Every row gives one point. Each table stands for the endless flat space through its points: a line for two points, a plane for three, and so on. Write the one point that lies in both, or say that there is none.

First:
[[-13  23   2 -28]
 [ 15  11  30 -36]
 [  1  23  14 -36]]
Second:
[[ -8   4  -1 -26]
 [-14   9  -1 -22]]
They share: [-20  14  -1 -18]

First:
[[  7  -8  24 -28  25 -19]
 [  5 -22  36 -38  21 -21]]
Second (3 x 6):
[[ 16  -5  29 -11  28 -13]
 [  8 -13  24 -15   1   4]
 [ 16   7  23 -19  54 -35]]
They share: [  8  -1  18 -23  27 -18]

First, 6 rows:
[[ 22   4  31  36 -10 -16 -64 -20]
 [ 41 -25   3  16  -6 -20 -45 -11]
 [ 13  32  28  44 -13   1 -22  16]
 [ 31 -10  35  31 -55 -14   8   7]
 [ 23 -13  36  17 -41 -26   8  16]
 [ 20 -18  49  22 -40 -36 -26 -11]]
Second:
[[ -4  -7  17  21 -39 -24 -38  10]
 [  2  -5  22  20 -33 -24 -31   9]]
They share: no point

First, 2 rows:
[[ -2 -20  19   9 -22 -18  13 -24   7]
 [-10 -24  15  13  -6 -20   9 -20   3]]
Second, 4 rows:
[[-15  -7   0  26  -1 -21  -6 -19   7]
 [-27 -26   5  31  -4 -35  -2 -11  11]
 [-28 -21 -18  54 -15 -31  -7 -28  25]
 [-20 -28  45 -14  17 -36   6  16 -16]]
They share: no point

First, 3 rows:
[[ 18   1  20  22   5 -17 -10 -25  29  -6  28]
 [  6   1   4  -8  13   9  -4 -27  19 -34  10]
 [ -6  -2 -12 -30  23  29  -3 -24  16 -55  -2]]
Second (5 x 11):
[[ 33  -8 -10 -18   0 -13 -26 -26  29 -31   5]
 [  5   0  18  -2   4  11 -26  -2   5 -51   9]
 [ 33  10   7   9 -21  -3 -48 -19  11 -45  -8]
 [-25   4  28   7  49  15  21 -13  18 -24  34]
 [  0  12  20  17  18   7  -8 -21  17 -28  15]]
They share: [  6  -2   4   0  15   3  -9 -22  26 -27  16]

First (3 x 12):
[[ 16   2  18  15  15   1 -29  10 -30 -33 -17  28]
 [ 40  -8 -18   3 -20 -18  14  20 -12 -32  -9  14]
 [ 24 -10  10  23  -7   3   1  22 -34 -23 -17  32]]
Second:
[[ -5  40  29  46  16   4   5 -22 -32 -60  21  13]
 [ -2  -2  -8  18   0 -20   4   3  -7 -45  24  30]
 [ 20   2  25   1 -30 -16 -29  14  12 -37   4  -4]
 [  5  22  25  26  -4  -6  -9  -6 -12 -50  15   7]]
They share: no point

First:
[[-29  -4 -34   5 -22  17   2 -52  36   2 -34 -14 -13 -14]
 [-19 -10 -26  -3 -12  21  12 -38  34   0 -26 -16  -1  -2]
 [  0 -31 -24   1  -5  28   7 -15  23 -11   3 -27  11  16]]
Second, 4 rows:
[[  4 -37 -18  37  -5  15 -25 -47  17 -13 -38  -9  11   0]
 [ -3 -34 -20  31  -2  18 -22 -42  24 -13 -31 -12   4   2]
 [-28 -10 -34 -29  -5  36  29  -4  46  -4  21 -36 -12  16]
 [ 12 -18 -22 -18 -27  18  34 -19   8  -4   0 -30  31  10]]
They share: [ -8 -23 -26   1  -9  25   7 -25  27  -7  -8 -23   5   8]

First, 7 rows:
[[ 34 -12 -21   0  57  19 -11   6  19  59  55  56   7  -1   1  49 -61  34]
 [ 15 -37 -11 -32  21  13  18   6   2  21  30  45   4  34   6  12 -33   5]
 [ -3 -61 -12 -23  69  16   5 -17  21  42  30  37  25  31 -19  32 -29  32]
 [ 30   2   7 -76   7  43   8  39  32  30  -9  28  28 -53 -19   2 -20  30]
 [ 46 -10 -47  39  74   5 -22  10   7  58  70  41  13  11  21  63 -60  36]
 [ 19 -47 -39   1  63  10  -3   4   0  20  29   0  42  30  11  32 -13  29]
 [ 59   3 -18  -8  55  14  -4  30  13  20  41  12  18 -16  11  14 -47   9]]
Second (6 x 18):
[[  8  -7 -31 -15  45 -24 -10  18  11  12  27  31  63 -19  44  58 -15  16]
 [ 38 -55 -14 -49  55  43 -16  14  33  81 -14 -24 -25  21 -13 -11  12  20]
 [ 38 -19 -19 -22  24  -6  -5  21  27  22  32  32  37 -11  41  37  -9  28]
 [-14 -15 -39  -2  13 -26  -1  16   2 -11  25  34  74 -27  23  55 -15  16]
 [ 78 -29  -3 -49  29  52  22  45  37  65   7  25 -28  23  -5 -28 -13  36]
 [ 29  23 -23 -31  62  24  52  66   4  32   4  64  29  10  -3   0 -53  13]]
They share: [ 23 -23 -25 -26  28  12   7  29  13  28  10  23  25  -2   3  15 -13  23]

First, 5 rows:
[[ -2  -9  51   7  12  -4   9   2  -3  18  -7 -35  41 -21  18  19  12  -8
  -45  10]
 [ -5 -28   4  -6  -5   2  12  -9  17   5  -2 -44  20 -38  -9  25   1  18
  -35 -27]
 [-29 -55 -25 -53 -49   5 -24  -6 -21  23  -4 -15 -26 -18 -20  12  15  63
  -14 -15]
 [-57 -50 -26 -44 -35  -4   6 -13 -19  25 -12 -26   2 -36 -11  33  39  42
    1 -25]
 [-45 -50   4 -34 -15 -16  16 -27   5  14 -29 -33  32 -34  12  31  28  38
  -14  -7]]
Second:
[[-20 -53  31 -49 -30 -37 -24  -3   8  68  39  -6  19  14 -34  20  30  13
  -28 -62]
 [-42 -49  38   7  -6  10 -19   1 -19  56 -13 -40  10   1 -14  22  32   4
  -18 -24]
 [-29 -23  13  -1  14  43  13  -1 -41  -6 -52 -48  17 -53  17  27  15  32
   -8  42]
 [-23 -49  29 -33 -14 -13 -34   1   0  53  10 -24  13   3 -21  30  20  24
  -16 -42]
 [  3 -12 -15 -71 -27 -23  -4  -1  -1  -7  11  -7  15 -42  11  30   3  52
  -24   1]
 [-12 -61  43 -61  16   9  -5 -11 -13  45   1 -18  41 -16 -40  27  21  39
   -2 -24]]
They share: [-25 -29  13 -21 -16  -1  -1  -1 -17  24  -6 -26  13 -23   1  21  23  20
 -24  -4]

First, 5 rows:
[[ 20  12 -36 -50  35 -19  -2  38  17 -52 -12 -31 -11  35  12   0  35  -6
    8  35  26 -43 -18 -18]
 [ -4 -12 -40 -19  23 -35  -2  10 -10 -19 -20 -21  11  18 -14  -6  10   0
  -33  43  33 -23   0 -47]
 [ 29  -7 -19 -48  -8  -4  -8  41  23 -25 -17  14  -7  18  10 -14   0 -21
   26  18  -2 -38  30 -16]
 [ 34 -17 -16 -60   0 -22 -11  24  37 -48 -37  15  -2  50  -9   0  -7 -62
   34  23  10 -64  19 -34]
 [ 28 -26  -8 -11 -33  13  -2  20  10  21 -12  19  -1  -6  -2 -30 -14  16
  -13  13 -19  -5  64  -9]]
Second:
[[ 22 -26 -17 -28 -21 -14 -59  39  -4 -56 -14 -25   1  -6  28 -34  15   8
  -14  41  39 -23  -4 -74]
 [ 25  13 -10 -11  14 -15   1  36  26 -13  -7  -8  -9  14  24 -22  -7  -8
  -15  16  -5 -39  18 -25]
 [ 29  -7 -32 -25 -29 -16 -37  31  -5 -37 -10 -22   4  -5  13 -26  11   8
   -5  44  31 -38  -2 -57]
 [ 35  -5 -27 -19 -29 -28 -58  46  -5 -44 -15 -26  -6  -8  26 -32  12  12
   -6  42  37 -38  -3 -75]
 [ -7 -38 -33 -52  42  -1  31  37  18 -17 -42  25 -11  62   3   5   7  -3
  -20  21   8  22  63   9]]
They share: no point

First (6 x 24):
[[ 13  11  -6  25  -2   8 -16  -5  -2  -4  -8  54 -19  30  50 -20  25 -52
   -1   7 -51   6  -9  48]
 [  7  33  18  11 -29   0  49  -9   1  26  39  -8 -31  23   9 -18 -33 -15
   64  21   1  47  46 -28]
 [  3  34 -12  34   7   4  13 -47 -23  43  17  -5 -64  77  48 -60   6 -21
   38  56 -28  29  40 -15]
 [  9  34  14  11 -28  -4  54 -26  -9  38  43 -17 -42  33  10 -22 -37 -12
   74  31  11  53  60 -39]
 [ 44  41 -32  32 -12 -17   2 -10 -28  23 -40  55 -38  22  44 -47  10 -45
    6  14 -27  14 -25  34]
 [ -7  29  11  20  -7  10  22   6  10   8  25   2 -21  32  29 -30  -3 -29
   35  29 -36  31  20  -9]]
Second:
[[ 24  24  26  36 -25   3  17   1  30  42  10  -3 -33  37  10  -6  12  -9
   30  -5 -38  26   8  31]
 [  6  19  21  28 -12   5  32   1  15  19  19  24 -25  16  32 -15   7 -22
   21   2 -43  40  -2   6]
 [ 11  20   7  10 -25   4  14  -1   7  14   4  23 -36  37  33  -1  15 -25
   52   4 -19  22  10  17]
 [  7  36 -31  16  -8  17  10 -18 -14   6  10  23 -19  51  33 -40 -32 -31
   35  35 -28  -5  29   1]]
They share: no point

First, 6 rows:
[[-38 -42   6  11  54 -53  39 -27  -2 -26  51 -13  12  49  15  -7 -13  -8
  -26   6 -16 -10 -22 -27]
 [-49 -48  34  17  23 -35  40 -26  14  -4  68 -19   1  65  -1 -31  -9   6
  -27  30 -11  -5  -7  -6]
 [-43  51 -23  32  10   8  19  -4  42   4  -9 -23  -2 -17 -41 -19  -8  29
  -15 -36 -14  10  35 -42]
 [-62   3  10  29   4 -19  25 -23  29  15  42 -29   3  28 -15 -17   2  -1
   -4   0 -25  17  10 -26]
 [-22  15  -4  17  13 -29  35 -26  14  -4  37   8  13  12  -3 -32 -25  26
  -11 -24   4  10  31 -29]
 [-19  55 -26 -15 -42 -33 -16 -43  22  58   2   2 -46 -24   9 -44 -39  50
  -50 -36  21  -9  64 -14]]
Second (7 x 24):
[[-45  24  -3 -11  20 -21   6 -27  36  30  56 -25 -19 -12 -36 -33 -31  14
  -29 -22  -9  28  -8 -23]
 [-53 -11 -14 -21   5  -3  10 -34  26 -10  42 -14  -1  -2  -9  -2   4  45
   -9 -25  13 -14 -10 -18]
 [-17   5 -14 -13  21  -9  32 -14  -4 -24  26  20  -3  -6  15  12  -8  45
   15  -5  59 -26   0   6]
 [-32  13   4 -10  -7 -28  22  -4 -15   8  24   6   1 -15  18 -12 -13  -5
   -5 -43  26   9  29   7]
 [-30  33 -24   2  17 -25  -9  -6 -16  27  28  -7  -2 -17 -22  -3 -43  11
   23   7  19  27   4   3]
 [-42 -19 -19   4   1 -11  22 -28   5 -29   8  -4  16  17  14   1   9  42
   -7 -26   9 -31  21 -26]
 [-23  23  13  15  51 -32  56 -44  88   3  56 -18 -32  22 -33 -71 -30  32
  -97 -32 -32   2   6 -67]]
They share: [-29  12 -10  13  19 -27  25 -22  17  -2  22  -6  -1  10  -6 -24 -21  23
 -26 -20  -2  -2  21 -29]

First, 4 rows:
[[ 15  32 -24   2  -2  28 -23 -13 -26   1  15   8   2 -35  21  36  -2  -9
  -21 -56 -27 -14  -9  11]
 [  1   7 -37   9 -30  53 -19 -19 -40   4  36  40 -29 -30 -13   4   7 -18
  -23 -28 -37  -7 -30   7]
 [ -9  51   3  11  18   7   7   1 -12  10  -6 -16  29 -28  31  44  -7  24
  -33 -46 -17 -29  24  -5]
 [-16  -8 -40  11 -24  45  10  -7 -26   0  36  50 -45 -26 -33  -8   5 -16
  -24   3 -35  -1 -32 -15]]
Second, 7 rows:
[[-15  28   6  39 -53   8 -28  24  12   0  19  52 -53  -6 -16  38  31  -7
  -55 -46 -30 -24  -2 -13]
 [-25  30 -25  11 -40  -9  -2  32  31   6  30  67 -13  20 -21  22  62  19
  -40 -53 -13   0  -1   6]
 [-63  58 -47  -8  24  35  46 -16  42  -7  35  30  45 -10  22  16  -4 -12
  -25  -4  -6  -6 -50  28]
 [ -5 -32 -46 -10  53  46 -28  -8 -58  43  10  -5 -28 -50  16   7   0  16
  -45 -55 -39   5   1  19]
 [-26  32 -14   5 -20  36 -16 -19  -1  14   9  60 -50  -6  -8  25  44 -26
  -44 -45 -54   8 -29  11]
 [-44  20 -35 -13  31  38  -4 -14   2  24  25  34 -12 -25  14  19  20  -9
  -50 -50 -38   8 -33  37]
 [  1  10 -42   1  -1  15  18   3 -11  -2  22  11   4 -19  -8  -5   5  18
   -5 -16 -15  -1   9 -22]]
They share: no point

First (6 x 24):
[[ -5  14 -11 -19 -42  22 -15   8 -13 -17  17   1 -15   4  -8  23 -26  22
   28  22  53  20 -16 -37]
 [-26  20 -15  -4 -42  21  32 -11  48  39  -5  11 -11   4  -2  34   3  22
    1 -13  10  22  -7  -8]
 [-10   4  -3  34 -12   5 -14  29  36   3  31  25 -45 -10  20  26 -17   2
   17   3 -12   2 -21  -8]
 [ -1   3 -11  35   0 -10 -32  18  48  29  27  50 -59 -38  -9  42  -7 -20
   37   9  -6  12  -4   5]
 [ 14  -7 -18   6  -9  -1 -19  12  40  37  14  13 -40 -45 -21  26 -15  12
   42  26   8  43 -16  18]
 [ 43 -36 -18  -8   5  -4 -36  33  25  15  36 -24 -35 -59 -16   5 -52  40
   56  58  11  67 -45  35]]
Second:
[[ -3  20 -23   3 -11   7   5  24   8  -3  17  25 -46   0  15  28 -13  13
   19   7  11   7 -21  -4]
 [-20   1 -42  15  -5  -1  -6  15  24 -11  17  36 -34  12  -1  18   4 -18
   27 -14  28   6 -17 -14]
 [ -4  10 -41  16 -42 -10 -22  31  37 -57  19  11   2  24 -31  32 -19 -20
   -2   8  27  22 -20 -12]
 [-52  18 -25  11  25  14  16   5  11 -30 -10  69 -43 -11   3  22 -40  23
   57   0  23  29  11 -22]
 [  0  11 -22  -5   1  47  22  13  44  35  49  34 -44  -2  15   8 -26  26
   25   4  24  -8 -19  20]
 [-13 -23 -11   7 -20  35 -16  -1  80  19  58  16   2  -9 -23  12 -46  10
   28   8  36  21 -13   1]]
They share: [ -5   2 -10   5 -20   8 -11  15  27   5  28  13 -28 -10   3  29 -26  14
  22  12  14  19 -20  -9]

First (7 x 24):
[[  4  37  20  37  25 -16  61 -40 -38  37  -4  25  16  62 -13 -28  22  29
   43 -13   4  16   8  -3]
 [-17  -4  19  29  -8 -47  42 -38 -19  24 -26  10  12  11 -47 -51 -17  16
   43  45 -36   5 -40  17]
 [  7  22 -11  -2  10   7  21  32   5   2 -19  40 -33  39  -4 -43   8 -17
   33  -3 -34  -9 -33  31]
 [ 30   4  12  16 -21  -3   1 -12 -10 -18   4   1 -18 -10  -3 -56 -30  -1
   21  20 -12 -40 -28   3]
 [ 21  16 -18  27 -19   7  19 -12 -33   0  -1   8 -25 -10  15 -37 -23  13
   25  30   0 -22 -46  10]
 [ 24  37 -49  24  19  34  33  25 -49   7   1  27 -58  30  45 -10  13  16
   26 -19  12 -15 -29   7]
 [ 21  22 -79  44  -7  27  27  11 -62  16 -14   2 -31 -24  51   9 -20  34
   14  16  20 -13 -55  10]]
Second:
[[ 15   7  21  54 -40  -7  24  14 -33   1 -15  38 -28  -3  34   2  -6  -3
    7   5 -34 -14 -26  33]
 [ 50  19 -21  33 -42  58  25   8 -28 -44  -2  42  -3  27  50  -7 -55  12
   20 -16  29  -1 -11   9]
 [ 17  40 -40  12   0  42  20  21 -21  -2 -23   9  46  -3  38 -22 -16  30
  -17 -34   5  34   4  17]
 [ 25  21 -16  40 -16  -3  42   1 -20  18   3  15 -70   5  -7 -16 -28  -5
   43  46  15 -63 -56  11]
 [ 21   9 -45  16  34 -17 -13 -10  -3  12 -21 -10 -23  11  -1 -36   4   7
   54   1 -13 -31 -41   2]
 [ 40  24 -14   4 -20  52  35  18 -53  -9  19  38  -2  20  33 -32 -10   7
   -3  -5  10 -16 -14  -1]]
They share: [ 23  21 -25  23  -2  12  18   7 -22   5 -10  13 -13   6  17 -23 -11   9
  20   1  -2 -17 -27  11]

First (7 x 24):
[[ -27  -11  -42  -17    9  -11   44   37  -37   13  -20   56    4    5
   -71   -6   60  -48  -19   29  -27  -16   23  -39]
 [  -4   15   16  -11   -4   -4   16  -43    8   44    6  -21  -51  -56
   -28  -19   12    9  -26   32    3   49   -2  -42]
 [  18   27    0  -15  -14    6  -36 -103   -4  -18   -2   23   -7  -54
    46  -71  -78   17  -12   10   11   37   68  -24]
 [ -20   -9  -45    4    1   13  -25  -34  -18  -31    4   59    4  -30
   -26  -23  -18  -16  -10   34  -24   -3   74  -50]
 [  30   17   17  -46  -32   -3   25  -21  -21   24  -32   13  -23   20
    -9  -48    3    9  -38  -23    5   26   -5   -4]
 [   4  -15    4  -20  -17  -18   24   49   -2   10   -9   28  -17   13
   -24  -23   26  -16  -35   10   14  -20   -5   -8]
 [ -23  -16  -18  -16  -28   20   -1   24    4   -2   -3   15  -31    1
   -59    6   32    1  -25   28  -31   -3   -6  -60]]
Second (2 x 24):
[[  6  12  15   7  -5  -2   1 -13  13  27   8  19 -19 -18  -5 -30 -14 -25
  -17   9   2  15  28 -17]
 [ -6 -18 -21 -23 -11  -8   1 -13 -17 -15  -4  25 -25 -30 -29 -24  10  17
  -35  33   8   3  22 -35]]
They share: [  0  -3  -3  -8  -8  -5   1 -13  -2   6   2  22 -22 -24 -17 -27  -2  -4
 -26  21   5   9  25 -26]

First (5 x 24):
[[-17 -19  28   0  10  23  -5   1 -10 -10  17 -30 -12 -17  -4  12 -26 -12
    5  55   7 -16  -3 -33]
 [-11  21  41  10  22  12 -22  -1 -24 -36  48  -7 -24   8  45  21 -28  12
  -21  20 -17 -27  18  -5]
 [-14 -46  18 -19  15  23 -22   4  16   1   8 -20  11  -7 -16  17 -29  -8
   -3  56   2 -24 -14 -38]
 [-57 -16  -2  49   5  18 -57 -26 -37   5  -3  -5   4 -25  42  36 -20  -6
  -24   1 -40  -6 -27  -7]
 [-19  19  43  14  46  24 -44   5 -14 -40  44   5 -12  10  73  33 -24  16
  -33  -6 -39 -21  18  11]]
Second, 7 rows:
[[-23   1  16  -7  14  11 -39   2 -46   6  43 -36   3  -1  48   7 -11  10
  -11  43  28  -2 -18 -22]
 [-32 -40 -16  52  11 -19 -50 -24  10  32  28 -11  66  10 -16  15  -1 -28
  -32  31  15  23  24 -33]
 [ 30 -63  55  25  12   5  -5 -11  30 -13 -28  -2 -14   2  44  49   8 -10
   27  41  -5 -18 -17 -41]
 [-25 -15  -4  18  30   5 -24   7  -4  19  16 -10  49  11   0   9  -9  -7
  -21  59  30  19   5 -35]
 [-37   1  48 -31  -4  48 -60 -16 -31 -60  51 -56 -72 -12  59  22 -43   6
   -6 -28 -79 -59 -18 -10]
 [ -6  -4  -4  18  24  19  -2   7   4  25  -1  31  47   6  15  15 -14   6
    3  65  32  23  -6 -28]
 [  1  -8  28  31  -2  29 -16 -27   9  -7  14  63 -13 -28  38  44 -43  10
    8   7 -40 -31  -1  16]]
They share: [-21 -13  26   5  21  21 -29  -1  -8 -15  22 -12  -4  -5  23  23 -26   0
 -14  29 -15 -20  -2 -17]

First, 4 rows:
[[-15 -19   9 -35 -33 -27  20  22  -9  17 -35  28   7 -45  50 -14 -64 -19
   35   2  -6  -1  32  -8]
 [-21  23  -3  -1  -8 -39 -17  -8 -11   0  -9   7  20   2  23  17  10 -13
   23   3 -13 -56  30 -50]
 [-13 -10  14 -38 -29 -26  31  15   2   9 -42  34   1 -46  37   1 -41 -11
   23  12 -11   8  26  -9]
 [-14  -9   5 -29 -32 -27  10  19  -9  16 -26  25   9 -35  44  -7 -49 -20
   33  -1 -10 -15  29 -16]]
Second:
[[-15  28 -10  -1 -30   3  33  23  -2  -5 -40  22 -20 -56  31  28 -22 -15
   37 -31 -22   2  42  11]
 [-14   2  21  -4 -22 -46  37 -12 -37 -14 -10 -16   6 -60  17   7  -3  -8
   45  -5  -9 -12  -5  -5]
 [ -3  32   2   9 -28   7  41  11   4   7 -38   8 -16 -60  35  44 -26  -7
   39 -39 -18  16  56  13]
 [-27  16 -18 -37 -36 -18   3  37   5  -9 -37  55 -13 -24  27  -3 -11 -27
   18   6 -31 -31  15 -18]
 [-32 -16 -13 -49 -13 -37 -17  16 -17  -4 -16  56  23  -2   3  -4  -2 -20
    1  36 -12 -60 -11 -51]]
They share: [-11  10   6 -26 -27 -26  11   9   2   7 -24  28   5 -26  25  15 -11 -13
  19   6 -19 -20  20 -25]

First:
[[-15  -8   7  -6 -26 -19  -1  24 -45   6  12  31 -45  19 -13 -25 -10 -10
  -13 -11  22  -2 -14 -32]
 [-53 -32  34  29 -51 -15  -6  25 -38 -46  -7  33 -15  14  12  42  10 -23
  -32  35  14 -16 -20 -39]
 [ -5   0 -21  -8   1 -47  -9  20 -32  -2 -17  39 -42  18  -2 -40 -11 -28
    2  -6 -16  -3  13 -45]
 [-60 -43  17   7 -38 -35  -8  36 -57 -64   0  37 -17  24  10  33  18  -6
   -2   7   8 -35 -26 -61]
 [-16  -7  22   2 -32   1 -11  19 -21   4  20  39 -30   2 -10 -15  -9 -11
  -42  -4  26   0 -27  -5]
 [-46 -36   3   3 -17 -46 -21  34 -40 -62 -16  32  -8  22  23  15  28 -18
   10  -1  -5 -46  -5 -57]]
Second (3 x 24):
[[ -3  -6  30  31 -12 -27 -14  29 -13 -10 -30  35  -4  39  23 -11  19  -1
  -17  16  10 -17  -9  -6]
 [-15  -3  12  25  -9  -6 -17  23   2   8 -21  11 -16  18  23  -5   7 -22
  -29  -8   1 -26 -12  -9]
 [ -3  -1  26  37  -5 -17 -14  29   0   4 -34  24  -5  39  28  -9  15  -1
  -24   5   3 -22 -16   0]]
They share: [-19 -12  14  11 -22 -19 -18  21 -19 -14 -10  25 -18  11  13  -7  11 -29
 -19   6  12 -19   1 -22]

First (5 x 24):
[[ 31  37 -11  24 -24  -7   5 -22 -12 -18 -25  -7  11  34 -10  37 -45 -49
  -47  19 -27  17  23 -28]
 [ 23  20  12  52  36  12 -13  14 -25   8 -49  -3 -33  37  21  48 -25   7
    0  17 -26  57  50 -53]
 [ 10 -18 -10   6  28 -17   9 -15 -32  -5 -41 -15  -7 -11   1  27 -25  -5
   -9  11 -57  41  23 -51]
 [ 33   7 -18  21   4  -9  10 -14 -20 -22 -39 -10  -1  12 -13  38 -43 -31
  -46  12 -45  36  28 -46]
 [ 19  38  10  47   6   2   7  16 -11   0 -42   8 -20  44  27  63 -17  -4
    0  26 -10  21  45 -26]]
Second:
[[-10   8  10   8  15 -27  -8 -31 -19   2 -43  -7  25  45  -9  32 -19 -33
   20  37  -6   4  32 -12]
 [ -1  28  14  21  -3  -4 -10 -19 -18   4 -24 -15   8  22   9  33 -33 -28
   -4  15 -25  18  12 -21]
 [ -7  27  21  25   0   1 -15 -16 -14   0 -26 -20  12  17   6  40 -41 -32
   -7   8 -23  17   4 -15]]
They share: [  5  29   7  17  -6  -9  -5 -22 -22   8 -22 -10   4  27  12  26 -25 -24
  -1  22 -27  19  20 -27]
